Rows are points. A path goes straight from each point to the next, and from the last back to the first. The post is the endless flat space through its rows: a point in 2 columns, a line in 3, a plane in 4, and so on, so that a path can go around it. How many times does the path go around the post? Going back the other way cancels.
In the rows, 128 means zero.

Post, one row:
[[123 139]]
Path (27 x 2):
[[138 115]
 [181 148]
 [106 184]
 [ 62 132]
 [105 105]
 [164 113]
 [162 166]
 [122 192]
 [ 54 123]
 [102  99]
 [184  99]
 [167 172]
 [150 159]
 [ 98 169]
 [104 131]
 [ 97 130]
 [104 113]
 [140 111]
 [171 151]
 [102 176]
 [ 59 174]
 [100 114]
 [152  92]
 [180 136]
 [143 201]
 [ 96 144]
 [105 118]]
Times around: 5

Post, 5 rows:
[[183 106 165 146 154 170]
 [193  73 121 119 170 114]
 [134 131 132 148 111 120]
 [ 95 158  96 151 103 121]
 [135 137 149 165 143 137]]
Path (27 x 6):
[[157 144 171 158  91 150]
 [191  93 136  79 141 116]
 [167 101 190 127 121 121]
 [143  98 131 137 119 154]
 [112 143 108 180 145 142]
 [160 180 139 177 125 201]
 [147 126  87 139 170  91]
 [129 145  86 172 137 163]
 [178  90 158 179 155 135]
 [171 153 159 185 139 164]
 [111 168 137 170 176  50]
 [143 119 140 131 122 126]
 [128 127 170 131 128 164]
 [180  93 166  97 146  91]
 [158  96 157 130 152 114]
 [215  73 216 149 130 172]
 [106 169 133 209 138 131]
 [162  87 116 170 150 140]
 [148  85 126 119 111 122]
 [144 103 167 131 203 167]
 [130 138 140 151 141 106]
 [174  79 214 117 116 131]
 [167  71 146 162 182 138]
 [235  56 179 139 172 141]
 [144 128  49 127 135 117]
 [152 167 152 141 159 164]
 [142 146  36 117 157  85]]
Times around: 2

Post (10 x 11):
[[125 100 129 116 165 158 111 145 106 123 102]
 [139 167 113 135 122  91  89  99 130 133 114]
 [144 162 125 138 175  96 172 143  54 122 111]
 [130 134 137 131 107 159 146 129  96 102 118]
 [129 114 148 152 177 136 137 112 110  99 116]
 [ 87 106 161 100 119  88  76 121 173  98 145]
 [127 120 162 100 160 116  63 105 134 144 154]
 [151 117 154 147  98 133  98 121 126 169 105]
 [129 137 129 176 158 141 110 149 136 138 151]
 [119 125 128 133  99 137 126 101 138 147 129]]
Path (28 x 11):
[[132 169 149 155 177 172 128 169  73 115 123]
 [101 120 126 145 100  63  88 202 131 148  95]
 [128 118 199 147 148 190  88 141  78 103 135]
 [133 190  85 137 205 108 132 187  83 156  77]
 [123  88 135 107 112 147 121 176 126 157 100]
 [164 120 163 158 140 140 129 167  82 101 103]
 [138 112  81 191 165 143  69  44 174 128  66]
 [114 158 158  96 114  95 143 101  80 114 129]
 [138 178 147 124  88 116  79  91 130 107 102]
 [169 146 110 143 214 142 118  98 101 175 123]
 [123  89 172  91  83 116 161 121 108 109 151]
 [105 132 165  81 113  51 128 149 130 125 152]
 [119 129 163  83  58  77 107 135 118 142  81]
 [143 113 175 125 227 249  99 169  38 142 140]
 [116 111 133 125  65 167 133 174 108 130 124]
 [131  62 189 100 134 119 161 128  87 107 130]
 [162 151 116 164 170 162 101 142 144 111 148]
 [ 96 116 108 115 191 197  92  85 156 111 154]
 [158 175 170 169 139 182 114 152  84 115 129]
 [134 141 108 123 150 122 152 130 107  98 103]
 [145  63 152 131 115 102  81 102 180 188 124]
 [140 123 129 178 163  86 119 112 119 131  96]
 [124 119 157 169 229 142 117  48 125 109 132]
 [ 91 128 176 121 160 105 131 126 119 170 178]
 [110 155 111 135 131  78  85 112 127 151 115]
 [122 116 161 100  94  56 111 136 100 110 144]
 [129 152 155 115  86  76 152 104 126 143 162]
 [139 146 139 130 154 119 149 161  99 138 101]]
Times around: 0

Post:
[[131 125 133 107 179  87 161 101 119  56 117 184  91 129 147 117 133 133]
 [132  85 107  95 132 119 141 125 135 114 149 151 162 123 182 194 137 136]
 [143 145 116  70 122 132  75 146 128 163 138 146 105 129 146 194 139 131]
 [ 95 121 154 101 130 121 103 131  84 103 130 137 131 148 131 166 124 130]
 [129 121 125 123 134 134 124 113 131 151 115 136 132  79 122 140  86 110]
 [117  96  93  83 148 158 158 121 113 138 114 136 171 158 127 114 130 117]
 [141 120 110 149 156 140 119 119 148 100 136 111 125 126  98 116 148 126]
 [138 122 139 130 140 124 133 102 121  94 149 150  71 130 190 105 131  94]
 [119  81 156 129 147 127 145 107 125  93 161 160 140 126 132 104 167  89]
 [111  95 110 130 156 154  71 136 120 111 111 163 133  83  82 111 111 130]
 [103 112 149  65 138 141 108 128 123 124 139 132  95 113 130 142 155 159]
 [138  88  99 142 158 132 121 135 189 126  75 141 142  72 173 165 144  75]
 [153 132 121 134 172 112  79  82 125 115 161  74  87 126 126  75  95  83]
 [118 123 105 134 142 104 148  57 132 113 107 133  70 108  87 177 147 110]
 [ 56 130 131 109 139 154 140  85 130 143 151 125 172 141 145 119 114  91]
 [152 104 131 118 154 139 116 110 105 105 130 148 152 126 162 134 169 137]
 [138 116  82 122 138 104 104 161 129 138 130 125 133 103 180  95 174 114]]
Path, 25 rows:
[[107 127 140  85 161 127 162 136 171 110  92 157 119 109 166 149 155 182]
 [113  72 124 120 167 146  91 113 113 103 123 165 107  83  81 163  82 134]
 [114 104 144 126 137  96 147  61  50  42 150 146  73 109 139 158  60 100]
 [ 91 182 150 129 159 134 103  90  83  77 102 206 120 164 105 106 134  87]
 [158  75  58 124 153 226  32  80 249 173 119  92 126  95 128 162 154 114]
 [ 82 125 133 117 134 156 102  97  96 148  99 171  88 142 146 156  59 105]
 [111 176 125 132 160 115 153  69 126 126 107  90  83 123 151 148 135 116]
 [121 145  49 117 140 141  93 141 150  99 120 131 106  95 112 125 191 138]
 [127 131 103  69 129 153  77 112 143 204  83 115 181 108 140 107  54  96]
 [147  82  78 102 177 140  84 110 184 107 106 178 105 133 120 144 157 145]
 [109  99  90  64 163 125 163 129 147 161 130 133  92  98 110 121 169 144]
 [ 78 114 158  98 169 117 157 123 114  88 144 139 142  88 184 131 168 108]
 [121 102 122  90 134 158 113 129 163 135 114 135 139 108 138 136 178  97]
 [195 159 118 147 183 130  85 123 166 124  58  70 141 151 196 109 116 135]
 [128 102 192 171 144 102 143 115  78  66 147  85 114 173 135 114 175 117]
 [126 158  94 111 169 177  66 126  50 113  92 180 179 164 147 143  20 128]
 [151 123  69  95 167 126 123 119 204 186 136  90 170  31 135 104 108 100]
 [141 104 109  72 198 130 137 135 104  82  81 130  64 113 179  81 144 148]
 [147 134 128 109 176 104 107  91 100  95 162 179  89 107 167 103 105 153]
 [165 123 171 101 123  95 114 101 133 104 164 102  48 135 139 115 112 134]
 [ 56 110 152 133  87 132 104 147 125  76 134 159 111  90 108 134 186 136]
 [133 128 148  59 157 148 136 132 134 147 132 151  86  86 125 124 110  93]
 [157 139  72 177 147 110 135 129 161 107 199 127 128 161 149 147 190  75]
 [107 187  94 168 137 127 116  87  92  70 147 112 136 159 124 131 162 167]
 [121 123 107 121 152 137  94 112 115  84 115 178 153 141 163 128  88 125]]
Times around: 3

Post:
[[148 147 106 152 166 183 129 144 105 143 116 171 161 180 118  83  93  83]
 [216 144 104 160 131 152 225 146 149 134 161 156 117 160 192 118 159  77]
 [172 105 122 146  71 151 102 137 149 149 157 160 139 172 139 135 174 159]
 [152 110 107 135 128 133 154 143 111  98 149 132 122 108 118  95 154 105]
 [135 169 124 109 166 132 157 130 154 101 126 125  93 133 116 133 157 130]
 [149 156 116 129  75 131 130 176 130  57 101  98 174 125 130 142 109 115]
 [144 116 152 120 111 111 102 140 118 127 131 113 103 112 144 144 126 111]
 [124 125 113 180 143 108 110 113 116 134 130 120 118 120 129 120 160 125]
 [138 175 140  80 182  95  84  93 112 117 203 158 125 121 133 141 129 179]
 [162 148 153 129  90 103 114 100 153 122 121 123 115 118 100 128 131 122]
 [127 135  93 118 108 112  84 108 117 143 130 107 162 156 174  92 126 159]
 [117 160 130 102 116 148 113 106 101 125 193 136 120 111 128 139 137 127]
 [ 82 133 111  94 143 114  94 140  86 179 141 155 158  83 130 124 163 153]
 [236 146  46 141 127 139 163 114 123 164 187 162 118 228 169 150 105 118]
 [155 153 175 101 126  95 138 126 149 136 164  94 128 119 101 139 130 123]
 [ 47 137  89 119 170  94 157 149 167  90 126 154 124  93 107 133  83 142]
 [121  95 124 136 161 148  79  80 101 149 112 137 165 124 111 138 124 122]]
Path, 26 rows:
[[135 109  96 200  99 154  90  71 101 131 132 148 159 144 205 137 194 147]
 [168 130 138  75 194  99 149 120 146 139 160 138 116 159  94 129  83 109]
 [136 108 101 161 125 188  99 107 128 129 177 140 143 126 161 162 128  76]
 [ 68 168 165  97 233 159 116  63 184 116 107 120 111 132 102 181 185 154]
 [171  92  97 134 131 117 117  91 164 128 137 100 166 142 161 147 137 145]
 [173 133 129 136  93 144  97 127  91  98 117  58 105 128 150  62 178 137]
 [103 153  93 104  99 149 131 127  91 105 156 116 160 126 130  82 142 172]
 [149 107  99 135  77 180 138 140 126  82 101 179 100 137  66 129 119  83]
 [ 68 249  72 105 157 118  97 115 111 128 170 117 146 133 135 137 186 149]
 [157 112 140 141  98 125 135 116 164 158 154 110 165 116 121 166 154  84]
 [168 132 112 151 118 109  70 103 129 131 202 163 106 121 101 167 165 141]
 [165 124 122 161 106 158  94  92 127 201 124 177 100 136 141 164 176 130]
 [186 147 143 124 137 119 191 154 115 138 108 119 125 148 231  65 176 135]
 [178 164 137  74 101 112 128 163  96 101 215 140  88 143 207 111 139 137]
 [ 88 148 111 132 126 138  82 107 121 172 113 119 149 118 163 135 215 133]
 [113 131  91 175  95  87  73  65  97 110 170  47 105  98 242  96 151 140]
 [ 99  94  91 156 123 146  21  88 114 162  98  90 163 120  80 141 141 137]
 [160 126 123 142  79 108 142 148 159  81 238 135 117 117 135  87 147 112]
 [ 88 173 135 107 136 130 116 129 138  97 114  81 147  62 123 147  81 124]
 [106 144  63 161 178 142 126 148  94  94 159 172 129 134  60 113 115 166]
 [171 139 117 135 154 128 161 149 160 148 128 172 165 219 141 135 130 168]
 [ 64 105 203 119 167 124 104 147 140 144 118 150 150  99 131  92 142 102]
 [144 134 132 146 144 150 130 142 132 144 232 116 150 140 111 166 131  82]
 [168 107 102 164  93 153 103 138 154 146  88 121 108 173 194 140 143 138]
 [123 128 130 141 146 134 149 126 123 119 171 149 139  98 120 122 183 163]
 [217 113 142 116 130 101 188 194 153 155 119  91 114 192 185  91 131 150]]
Times around: 4

Post:
[[166 131  89 125  96 108 161  72 120 178 156 119 121 151 141 178 137 134]
 [138 171  98 178 117 106 142 124 124 158 188  89 175 134 142 150 145 147]
 [113  99 159 107 126  94 123  69 158 169 103  62 145  76 113 129 119 109]
 [103 171 162 145 150 177 122 110 123 115 125 116 123 128 121  88 135 112]
 [116 114 136  90 101  96 128  74 122 130 142 149 139 175  45 155 169  99]
 [ 94 158  81 113 103  96  95 100 170 194 180 183 176 134 126 172 123 106]
 [148 126 107 146 140 129  87 125 140 116 152 134 157 148 162 173 132 122]
 [174 145 121  59 169 104 111 126 118 147 119 120 109 106  84 137 148 131]
 [121 175 177 122 136 112 118  71 155 110  92  89 176 142 159  94 128  91]
 [101 150 136 119 112 113  93 157 112 129 103 136 135 159 125 139 126  97]
 [ 86 183 195 146 162 160 114 162 167  76 102 127  93 129 150 176 137 157]
 [116 126 163 124 190  88 109 109  94 154 109 137 138 147  90 147  79 128]
 [ 89 143 146 107 145 151 139 113 150  28  65 146  85 108 127 120 116 120]
 [115 180  90 125 173 133 119 117 125 114 118 128 147 132 114 193 154 111]
 [ 94  96 182 114 139 109 144  97 119 110  38 127 155 162 166  81 157 111]
 [142 138 153  97 141 161 174 103 179 106  95  44 131 158 123 142 132 156]
 [ 88 143 106 117 167 122  78 162 126  86 155 132  68 140 174 137 158 138]]
Path:
[[ 80 174 173 147 124 103 114 139 122 166 134 105 169 120 113 109 136 141]
 [142 136  94 129 192 101 117 130 124  81 143 117  85 168 110 136 159 172]
 [123 133 105 104 119 124 135  59 102 145 104 119 105 143  83 119 192 106]
 [120 179  88  79 121 183  61 144 127 160 157 162 114 130 101 190 178 110]
 [135  53 167 135 198 101 142 129  59 157 129 110 172 131 115 100 123 144]
 [150 111 158 115  90 136 129 148 119 176 173 119 155 194 102 119  92 146]
 [ 76  88 138 123 161  99 120  67 144 115 162  56 182 158 134 125  93 177]
 [141 145 136  43 155  80 146  26 196 156  66  95 170 136 148 139 105 153]
 [109 170 207 126 143 118 120 100  78 134  68 155 183 160 133 121 121 110]
 [131 145 173 143 128 127 223 102 157  86 100  36 180 151 163  61 174 126]
 [106 147 181 127 148 164  91 123 162  89  86 140 187 154  54  91 115  81]
 [175 199  92 141 104 186  86 194 125  82 191  58 107 130  68 144 111 145]
 [ 44 140 158 157  80  94 139 113 133  95 131  76 141 192 184 169 127 147]
 [ 94 199 136 161 124  90 108  61  69 163 122 136 232 142 108 140 103  83]
 [101 112 190 104 131  64 155  75 137 157 115 156 107 186  63 172 159 177]
 [132 163  78 125 140 160 126 127 180  97 153  80 104 207  70 249 153  85]
 [192 116 164  44 126 118 102 125 152 148 122  56 183 113  94 148 160 102]
 [135 145 160 165 201 122 115 113  95 152 120 116 154  85 138 173 110 129]
 [129 120 166 126 166 134 138  75 173  71  80  87 122 139 161 123 154  71]
 [126 123 158 125 220 134  77 139 141 124 153 102 101 141 112 129 138 166]
 [123 145 172 144  89 162 117  64 129 101  91 115 135 136 130 112 115  84]
 [ 66 145 137 102 124 140 103 123 138 153 162 130 145 123 118 113  71 124]
 [129 171 124 162 177 170 131 157  54 122 102 111 170 156 146 143 115 118]]
Times around: 1
